Each row is a point. Each copy is the shape, with its points in the same order, turned, moved and blurred by noise. Is it also mirrored, or only turned?
In the rows, 128 means zero.

Shape (6 x 3):
[[155 149 114]
 [155 161  83]
 [156 149 119]
 [ 75 103 166]
 [ 71 155 169]
 [ 99  79  89]]
Copy 1 (6 x 3):
[[116 157 109]
 [128 175  98]
 [110 152 109]
 [156  56 136]
 [128  89 179]
 [190 102  92]]
Copy 1 is: mirrored
Copy 2 (6 x 3):
[[140 151 125]
 [139 174 100]
 [137 149 131]
 [ 70  80 154]
 [ 57 124 172]
 [ 98  86  73]]
Copy 2 is: only turned
Copy 3 (6 x 3):
[[159 147 154]
 [165 170 175]
 [155 150 155]
 [ 86  80 140]
 [139  56 160]
 [ 67 148 166]]
Copy 3 is: only turned
Copy 4 (6 x 3):
[[155 153 116]
 [163 151  82]
 [155 157 119]
 [ 61 140 159]
 [ 61 189 139]
 [ 94  83 109]]
Copy 4 is: only turned

Shape (10 x 4):
[[ 82  82  83 161]
 [128 132 200 108]
 [ 91 179 160 102]
 [117 152 137  60]
 [ 85 193 130 126]
 [107 159 155 122]
 [151  98 117 135]
 [107 100 108 144]
 [131  89  97 161]
 [ 49  97  91 130]]
Copy 1 (10 x 4):
[[192 113 161 158]
 [108 205  95 124]
 [151 186  95  68]
 [111 143  88  72]
 [176 177 127  53]
 [142 187 110  94]
 [109 141 156 142]
 [157 139 148 147]
 [144 134 180 155]
 [203 105 126 136]]
Copy 1 is: only turned
Copy 2 (10 x 4):
[[163 105  97 198]
 [179 152 146  73]
 [170 171 190 127]
 [144 119 199 109]
 [154 184 186 157]
 [161 164 158 123]
 [123 111 103 124]
 [154 116 109 162]
 [133 111  83 158]
 [188 103 137 200]]
Copy 2 is: only turned
Copy 3 (10 x 4):
[[154  61 133  87]
 [ 72 148 111 171]
 [ 72 169 110  99]
 [101 167  57 120]
 [ 89 174 125  76]
 [ 93 156 123 120]
 [162 121 119 145]
 [144  99 124 111]
 [171  93 137 125]
 [118  67 106  65]]
Copy 3 is: mirrored

Shape (12 x 6):
[[110  88 118 160 121 143]
 [125 153 116 141  73 135]
 [124 150 158 189  70 144]
 [169 121 178 144 148 140]
 [129 224 110 113 105 155]
 [186  99 141 137 111  99]
 [ 86 124 123  89 108 175]
 [ 59 150  81  91 107 141]
 [139 101 185 129 119  99]
 [ 85 161  93 150 127 115]
 [163  98 192 127 105  77]
 [202 125 189 143 138  71]]
Copy 1 (12 x 6):
[[ 89 141  85 161 134 146]
 [ 97 145 123  94  97 129]
 [ 64 156 100  70 143 129]
 [134 188 111 128 185 136]
 [165 134 116  52  86 126]
 [106 209 149 145 144 153]
 [136  98 107 144 113  88]
 [136  70 120 136  75 128]
 [104 158 156 141 185 141]
 [124 104 100 112 100 181]
 [ 96 184 183 139 184 148]
 [128 220 171 117 193 176]]
Copy 1 is: mirrored
Copy 2 (12 x 6):
[[110 161 143  81  95  96]
 [ 75 123 126 123  92 136]
 [ 82 149 165 135  44 143]
 [116 124 205 139 119  79]
 [ 79  99  88 199 109 139]
 [ 80 109 201  94 145 111]
 [128 102  81 119  84  84]
 [122 116  54 119 108 120]
 [139 114 190  98 107 120]
 [110 169  92 130 121 132]
 [125 100 213  96 133 129]
 [105 107 244 127 159 128]]
Copy 2 is: mirrored
Copy 3 (12 x 6):
[[142 114 103 102  88 137]
 [155 178 125  87 139 125]
 [120 166  78  59 142 127]
 [ 56 138 120 122 123 136]
 [123 183 193  70 166  91]
 [104 155 100 168 136 153]
 [146 161 168  75  68 130]
 [192 145 192  70 101 137]
 [ 84 154 111 118 116 190]
 [169 117 159  78 152 139]
 [ 83 172  98 141 123 206]
 [ 50 154 107 160 169 186]]
Copy 3 is: mirrored

Shape (9 x 6):
[[153 113  88  98 141  95]
 [141 112 156 183 101 154]
 [192 129  72 116 153  66]
 [117 161 162 151 127 133]
 [115 218 142 174  87 119]
 [173  69 117 157 138 130]
 [177  95 186 169 167 176]
 [174 128 125 105 115  67]
 [159 182 107  95  81 119]]
Copy 1 (9 x 6):
[[132 106  71 160 157 149]
 [ 94 153 170 138 145 112]
 [128 114  55 200 149 185]
 [ 96 103 157 133 100 118]
 [ 40 106 142 152  65 127]
 [133 159 132 162 191 147]
 [162 171 193 123 144 144]
 [129 135  64 180 116 127]
 [ 69 128  70 122  98 142]]
Copy 1 is: mirrored
Copy 2 (9 x 6):
[[148  97 154 104 148 126]
 [122 198 119 166 129 117]
 [188  71 167 135 159 130]
 [134 161 123 143  84 136]
 [201 183  75 142  72 169]
 [124 134 169 159 168  85]
 [ 86 166 188 195 102  93]
 [149  77 124 143 154 136]
 [167 131 124 122 128 204]]
Copy 2 is: only turned

Shape (12 x 8):
[[130 159 109 170 155 110 157 186]
 [146 145 142 118 168 120 189 175]
 [ 97 163 125 115 131 141  54  86]
 [160 175 158 173 148 178 169 149]
 [117 108 152 133  96 140 135  87]
 [ 77 182 144 157 112 184 168 135]
 [149 104 110 173 182 142 195 188]
 [ 52 147 182 132 121 175  65 130]
 [ 72 118 175  95 137 134  88  59]
 [108 143 126 132 141 202 128 153]
 [157  96 132  78 103 112 152 123]
 [133  99 180 105  89 123 111 106]]
Copy 1 (12 x 8):
[[127 130 183 117 130 179  88 139]
 [166 125 199 114 170 155 118 168]
 [114 146  94 130 121  43 106 127]
 [ 91 125 161 120 148 160 156 191]
 [156 116  86 143 146 115 161 122]
 [ 86 122  98 122 187 158 108 166]
 [171 137 186 153 122 211 114 179]
 [ 93 196  87 151 180  78 113 121]
 [151 137  90 170 170  35 135 120]
 [131 174 104 126 155 144 110 190]
 [211 115 126  94 143 113 155 131]
 [173 142 108 120 149  93 188 100]]
Copy 1 is: only turned
Copy 2 (12 x 8):
[[197 162 102  82 103 130 136 150]
 [198 131  86 120 136 179 150 159]
 [ 70 153 108 119 172  67 125 161]
 [171 109  48  76 112 143 105 193]
 [ 73 111 113 103 127 156 124 143]
 [110 175  46  99  93 154 101 180]
 [216 116 129 103  78 167 123 173]
 [ 50 162  76 125 112  89 169 200]
 [ 37 136 127 131 179 133 154 185]
 [129 136  75 146  92 119 111 187]
 [126  90 117 143 152 168 145  98]
 [ 71  90 103 116 145 146 167 128]]
Copy 2 is: only turned
